Each row of a before or after table is a point. The points were changed in one or more steps. Then noise was added and the rows were shuffled. The steps act on how far a point lies along the listed directions, d1 being the first. What was done? A step turns or swaps two directions, mirrors them in a line or flattens them onto one, adds a multiple of one to another, or multiplies one. Angles are multiples of 10 degrees, from the lower direction toward the higher: turns from -170 to 170, lines from 10 to 170 but not 90. Use the fewest steps. Two steps may share a direction if one is a turn and the other turns, adds or multiplies; they go together, in the order done. Otherwise the lowest direction goes first.

Directions:
(1): [-1.4  4.4]
(2): [-4.4 -1.4]
Before (9 x 2):
[[-1.7  5.2]
 [ 0.0  2.4]
 [ 4.4 -0.2]
 [-3.5  0.5]
 [-5.6  2.4]
 [-4.4  1.4]
 [ 5.2  2.3]
 [-3.7  5.4]
 [-4.4  3.5]]
After, 9 rows:
[[-5.6  0.3]
 [-1.8  0.1]
 [ 0.0  0.1]
 [-3.8 -0.1]
 [-3.4  0.2]
 [ 4.5 -0.3]
 [-4.5  0.0]
 [ 5.1 -0.2]
 [-4.5  0.1]]
Steps: flatten d1 and d2 onto the line at 70 degrees

Directions:
(1): [-4.0 -4.3 -0.3  2.2  6.5 -1.0 -0.8  1.3]
(2): [-1.9  2.0  1.9  0.6 -0.6  5.7 -2.4  6.0]
Before, 9 rows:
[[ -1.1  -1.4  -0.8   0.8   3.3  -0.3  -0.7   0.0]
 [ -2.9  -1.5  -1.5   0.0   2.4  -2.4  -0.6   0.5]
 [ -1.8  -4.4  -2.1   0.8   4.8  -4.7   2.2  -1.6]
 [  6.1  10.4   1.7  -4.5 -16.5   3.7   0.2  -1.1]
 [ -0.7  -1.4   0.6  -0.7   0.6   1.1   0.9   0.7]
 [ -1.5  -2.6  -2.1   3.5   5.2  -2.7   0.5  -0.9]
 [ -2.0  -3.1   1.9  -0.3   4.1  -1.6   0.4  -0.2]
 [  2.3   0.4  -1.9  -0.9  -0.9  -4.1  -1.4  -4.5]
 [ -2.1  -0.6   0.3   0.5   0.4   2.7  -1.5   4.2]]
After, 9 rows:
[[  0.7  -6.2  -3.9  -0.3   2.3 -13.8   4.4 -13.5]
 [ -2.8  -2.8  -0.4   1.1   2.9   0.4  -1.0   2.6]
 [  0.6   4.1   0.3   1.9  -2.2   4.5  -1.3   3.9]
 [ -1.8   2.1  -0.3  -0.8  -1.8   1.4  -1.5   3.4]
 [  1.3   3.9   0.7  -1.4  -4.7   4.1   0.0   4.7]
 [ -0.1   1.4   0.2   0.3   0.0   2.7  -1.3   2.3]
 [ -0.8   1.4   3.2  -1.5  -1.1   3.1  -0.4   3.3]
 [  3.1   2.9  -1.1  -1.5  -3.8  -1.3  -2.0  -2.5]
 [ -0.6  -1.3   0.8  -0.8   0.3   1.4   0.9   0.8]]
Steps: swap d1 and d2

Directions:
(1): [-1.7 -4.6  0.9 -1.6  3.6  6.4 -3.1 -5.4 -2.1 -1.3  0.9 -0.3]
(2): [ 2.2  0.0 -7.3  1.1  0.9  2.5  1.7  2.3 -1.6 -6.9 -1.8  0.0]
Before, 9 rows:
[[  2.4   3.0  -3.4   1.9  -3.7  -0.3   2.7   6.1   2.3  -1.8  -0.8   0.7]
 [ -3.7  -2.3   3.1  -3.9   5.2   5.0  -1.8  -6.0  -1.3   0.9   0.0   0.5]
 [  0.9   0.5 -11.5   1.1   0.6   0.4   2.9   4.3  -2.4  -9.3   0.0   0.9]
 [  1.8   2.8  -1.7   0.3  -0.1  -4.4   2.8   1.7   2.3  -0.9  -0.5   0.0]
 [ -2.2  -2.7   0.7  -2.0   3.7   3.4  -1.9  -2.9   0.3  -2.1   1.6   0.9]
 [  1.9   2.6   1.7   2.0  -1.5  -3.6   0.1   2.5  -0.1   0.8   0.6  -0.9]
 [ -0.7  -1.9  -1.0  -0.3   0.6   1.8  -1.3   0.1  -1.3  -4.1   0.4   1.6]
 [  4.3  -1.6  -9.0   0.9   2.1   7.5   2.1   2.0  -1.8 -11.7  -2.3   0.0]
 [  3.5   4.7  -5.1   1.2  -3.3  -3.7   3.6   5.6   1.6  -4.0  -2.3   0.5]]
After, 9 rows:
[[ -0.3   1.7   3.4  -1.0   0.6  -4.1   0.8  -1.4   2.5   2.9   0.7  -0.1]
 [ -0.2  -0.2  -5.3  -2.1   4.4   5.0   1.7  -1.0  -2.0  -6.7  -2.2   0.6]
 [  0.1   0.4  -1.5   0.2  -1.0  -1.8   0.1   3.2  -0.3  -3.6   0.1   1.6]
 [  0.0   0.4   4.7   0.6  -0.1  -0.9  -1.9  -0.8  -1.0   2.7   1.7  -1.0]
 [  0.3   4.1   4.9  -0.6  -4.3  -6.6   1.0   2.2   3.4   5.4  -0.1   0.4]
 [  5.5   6.4  -3.7   3.0  -4.9  -6.3   6.0   9.8   3.4  -3.4  -2.0   0.4]
 [  0.4  -0.2  -4.1  -0.7   2.3   1.9   0.5   1.4   0.3  -5.6  -0.1   0.9]
 [ -0.1   2.6   4.1   0.9  -4.2  -2.3   0.9   3.4   3.7   5.4   1.1   0.4]
 [ -0.5   6.1  -3.1   1.5  -4.4 -10.6   4.3   7.6   2.3   1.0   1.5   1.1]]
Steps: turn d1 and d2 by 80 degrees

Directions:
(1): [-0.3  4.0 -1.2  3.9  0.0 -2.0  2.4  0.5  3.2 -5.2 -2.7 -6.9  6.9  2.6
 -3.0  3.0 -0.4 -1.0 -4.8  3.5 -3.2 -0.7  0.7 -0.1]
(2): [-1.6 -1.0  0.2  4.4  5.4 -1.0 -5.8 -2.5 -2.9  2.1  1.2  1.8 -1.8 -3.8
 -0.8  4.2  1.3 -4.2 -5.6  3.1 -1.6  4.7  0.3 -4.7]
(3): [-0.9  2.6  6.6 -1.0 -1.7  1.6  1.2 -7.2  1.7  0.1  2.9 -2.5 -3.5  3.2
  2.0  1.9  4.9 -3.6 -0.4 -1.9 -3.2  2.7  1.1  6.0]
(4): [-6.5 -0.9  4.1  3.1  1.7  2.8  0.8 -1.9  2.0  3.7  1.4 -4.2  0.2 -1.5
 -7.6 -1.8  0.0  1.3  2.8  0.6  3.6 -2.1 -6.4 -1.0]
(5): [ 2.2  0.1  2.4  3.9 -6.4 -0.6 -3.7  1.3  2.7 -2.8  3.7  1.1 -2.1  1.6
 -3.5  0.6 -2.3 -1.1 -5.0 -7.5  4.8 -1.3  1.7 -2.9]
Before (8 x 24):
[[  2.7  -0.9  -4.1  -2.4  -2.8  -2.1  -1.6   1.6  -0.2  -4.7  -2.7   1.3
    2.7   1.1   2.1   0.8  -1.6   0.3  -1.8  -0.5   0.3  -2.3   2.6  -0.2]
 [ -1.8   3.2   5.4   2.8  -6.5   0.0   4.4  -1.7   8.1  -4.7   0.6  -7.9
    2.3   3.8  -5.8   0.8   0.4   0.3  -2.0  -3.6   1.7  -3.4  -1.4   2.8]
 [  2.7   2.1   1.2   0.9  -0.7   0.9   0.6  -0.2   2.8  -3.7  -2.1  -0.2
    1.6   1.5   2.6   3.2   0.1  -3.6  -4.1   0.1  -2.4   1.2   3.4   1.7]
 [  5.2   0.7  -0.4  -2.2  -6.3  -0.9  -0.7  -1.3   0.5  -5.5   1.8   1.1
   -1.0   2.6   2.3   2.9  -0.4  -3.5  -4.1  -3.9  -1.3   2.2   5.1   1.7]
 [ -1.0   0.6   3.8   0.5  -2.8   1.6   3.1  -0.3   4.6  -1.1   1.9  -3.4
   -2.8   4.1  -0.6  -0.2   2.3  -0.5   1.6  -4.9   1.9  -1.9  -0.9   1.8]
 [ -3.0   1.4   2.0   4.2  -1.7   1.9  -1.4  -1.3  -0.5   1.4   1.9  -5.7
    2.4   0.1 -10.0   1.4   3.0   0.1  -1.5   0.8   1.4  -2.1  -2.4  -2.2]
 [  5.6  -1.6  -4.2  -0.4  -1.5  -3.5   1.1   1.5  -1.6  -3.6  -1.6   2.5
   -0.4   1.1   3.6   0.0  -1.2  -1.0  -3.1   1.3  -1.8   0.8   4.5   0.6]
 [ -7.6  -0.8  -2.7  -1.0  10.8   1.1   6.3   0.8  -2.6   6.9  -6.1  -4.4
    5.5  -2.6   0.4  -2.5   2.0   2.1   3.2  11.7  -3.7  -0.3  -4.6  -0.6]]
After (8 x 24):
[[ -0.4   1.0  -0.4  -3.8  -2.9   0.0   2.5  -2.4   1.7  -3.6  -2.7  -3.2
    3.0   3.2   1.1  -0.2   1.1   0.4   2.0   0.5  -1.2  -3.0   0.0   4.5]
 [  2.4   1.7  -2.5   0.5  -0.6   0.8   3.6   3.8   3.4  -4.8  -5.3  -1.8
    6.0   1.6   0.5   0.8  -2.7   0.1  -1.9   2.2  -1.0  -2.6   1.6   0.3]
 [ -3.3  -2.2  -1.9   2.0   4.1   1.1   1.5   4.3   0.8   1.8  -1.6  -2.0
    0.6  -1.5  -2.8  -0.9  -0.2   1.5   3.0   2.2   2.5  -2.1  -4.1  -3.7]
 [ -1.1   2.5   7.7   8.8  -4.8  -0.8  -3.8  -2.7   4.4  -1.7   5.2  -3.1
   -2.7   3.8  -3.9   4.0   1.5  -6.2 -13.2  -7.1   2.5   1.6   3.7  -3.5]
 [  2.3  -1.0  -6.0  -5.7  -1.7  -0.2   5.0   3.6  -0.6  -3.1  -3.9  -0.9
    5.0   0.2   0.9  -1.7  -2.8   2.7   4.0   3.0  -0.8  -2.1   0.0   1.6]
 [ -2.0   1.8  -2.1   3.9   3.5  -0.4  -2.8  -1.4  -3.6   0.9  -0.9  -4.4
    4.5  -1.5  -6.2   4.7   4.1  -2.1  -4.4   6.5  -3.6   1.5   0.0  -3.7]
 [ -5.4   1.3  -2.3   5.0   5.4  -1.9   4.4   1.7   3.5  -1.8  -5.6  -8.9
    9.0  -2.2  -7.8   1.8  -1.3   2.0  -1.8   8.7  -1.4  -2.0  -4.9  -3.3]
 [  3.9  -0.2  -1.1  -2.3  -4.1  -1.5   5.7   0.4   1.4  -3.5  -1.5  -1.4
    0.0   4.0   1.8  -2.4  -0.5   1.0   1.0   0.1  -1.3  -1.7   2.2   5.1]]
Steps: multiply d1 by 1.6; turn d2 and d4 by -60 degrees; turn d3 and d5 by 170 degrees
